Every row gives one point. Each copy is the shape, with its points in the same order, turned, moved and blurred by noise. Say if it was mirrored as well.

Shape, 7 rows:
[[-0.16 -0.43 -0.19]
 [-0.20 -0.31 -0.27]
 [ 0.48  0.04  0.38]
 [-0.19  0.17  0.56]
 [ 0.24  0.11  0.06]
 [ 0.53 -0.49 -0.15]
 [-0.01  0.57  0.34]]
Copy 1:
[[ 0.23 -0.37  0.26]
 [ 0.32 -0.31  0.16]
 [-0.59  0.03 -0.13]
 [-0.20  0.50  0.26]
 [-0.19  0.02 -0.19]
 [-0.29 -0.66 -0.08]
 [-0.14  0.63 -0.20]]
Copy 1 is: mirrored
Copy 2:
[[-0.60  0.01  0.30]
 [-0.49  0.13  0.30]
 [-0.06 -0.52 -0.30]
 [-0.33  0.07 -0.64]
 [-0.01 -0.20 -0.10]
 [-0.35 -0.61  0.39]
 [ 0.15  0.12 -0.57]]
Copy 2 is: mirrored

Shape (10 x 4):
[[-0.37 -0.11  0.21  0.29]
 [ 0.82  0.29  0.03  0.57]
 [-0.31  0.01  0.07  0.00]
 [-0.12 -0.53 -0.15 -0.46]
 [ 0.02  0.61  0.28 -0.44]
 [ 0.10  0.32 -0.36 -0.16]
 [-0.39  0.10  0.54 -0.01]
 [ 0.18  0.15  0.25  0.20]
 [ 0.12 -0.33 -0.44  0.42]
 [-0.14 -0.16  0.27  0.22]]
Copy 1:
[[-0.17 -0.02  0.29  0.18]
 [-1.18  0.42 -0.23 -0.21]
 [ 0.01  0.11  0.04  0.08]
 [ 0.26 -0.19 -0.04 -0.60]
 [ 0.03  0.90 -0.28  0.00]
 [-0.16  0.26 -0.57 -0.09]
 [ 0.06  0.39  0.38  0.21]
 [-0.52  0.40  0.06 -0.03]
 [-0.58 -0.37 -0.23 -0.16]
 [-0.30  0.07  0.28 -0.04]]
Copy 1 is: mirrored
Copy 2:
[[-0.05  0.00  0.10  0.59]
 [ 0.43  1.01  0.02 -0.26]
 [-0.10 -0.13  0.14  0.30]
 [ 0.00 -0.51 -0.44 -0.03]
 [ 0.00 -0.10  0.67 -0.28]
 [-0.34  0.13  0.05 -0.28]
 [ 0.13 -0.19  0.46  0.47]
 [ 0.28  0.31  0.23  0.13]
 [-0.15  0.40 -0.58  0.26]
 [ 0.27  0.04  0.07  0.49]]
Copy 2 is: only turned

Shape:
[[ 0.05  0.19 -0.23 -0.27 -0.18 -0.35]
 [ 0.13 -0.34 -0.39  0.29 -0.21  0.26]
 [-0.42 -0.37  0.10 -0.53 -0.37  0.32]
 [ 0.52 -0.43  0.08  0.42  0.29 -0.14]
 [ 0.01  0.33 -0.33  0.08  0.37 -0.14]
 [ 0.23  0.52 -0.07  0.45 -0.13 -0.18]
 [ 0.06  0.16  0.59 -0.32  0.67 -0.23]
 [-0.02 -0.14 -0.48  0.08 -0.10 -0.24]
 [-0.77  0.32  0.30 -0.47 -0.03 -0.47]]
Copy 1 (9 x 6):
[[-0.10  0.21  0.19 -0.51 -0.33 -0.24]
 [-0.20 -0.13 -0.49  0.15  0.00 -0.18]
 [ 0.24 -0.59 -0.31 -0.46 -0.42  0.13]
 [-0.68  0.16 -0.28  0.10  0.58  0.37]
 [-0.02  0.28  0.32  0.00  0.19 -0.20]
 [-0.58  0.17  0.36  0.12 -0.01 -0.30]
 [-0.03 -0.10  0.72 -0.35  0.49  0.54]
 [-0.14  0.12 -0.30 -0.29  0.06 -0.31]
 [ 0.08 -0.36  0.81 -0.87 -0.03 -0.30]]
Copy 1 is: mirrored
Copy 2 (9 x 6):
[[-0.09  0.04 -0.28  0.17 -0.24 -0.39]
 [ 0.26  0.16 -0.29  0.30  0.12  0.46]
 [ 0.06 -0.32 -0.15 -0.32 -0.61  0.39]
 [ 0.49 -0.01  0.25  0.31  0.61  0.00]
 [ 0.01  0.26 -0.39 -0.17  0.38 -0.42]
 [-0.46  0.16 -0.14  0.38  0.48 -0.25]
 [ 0.06 -0.21  0.44 -0.61  0.34 -0.67]
 [ 0.21  0.02 -0.45  0.27 -0.01 -0.14]
 [-0.33 -0.61 -0.36 -0.46 -0.30 -0.61]]
Copy 2 is: only turned
Copy 3, 9 rows:
[[ 0.12  0.02 -0.28 -0.16 -0.12 -0.16]
 [ 0.21  0.55  0.00  0.31  0.55 -0.16]
 [ 0.21  0.19  0.21 -0.76  0.57  0.01]
 [ 0.24 -0.16 -0.04  0.77  0.46  0.15]
 [-0.13  0.25 -0.43  0.20 -0.08  0.28]
 [ 0.05  0.33  0.02  0.50 -0.43 -0.04]
 [ 0.04 -0.48 -0.06  0.02 -0.08  0.82]
 [-0.09  0.26 -0.31  0.14  0.26 -0.27]
 [-0.43 -0.23  0.08 -0.71 -0.22  0.11]]
Copy 3 is: mirrored
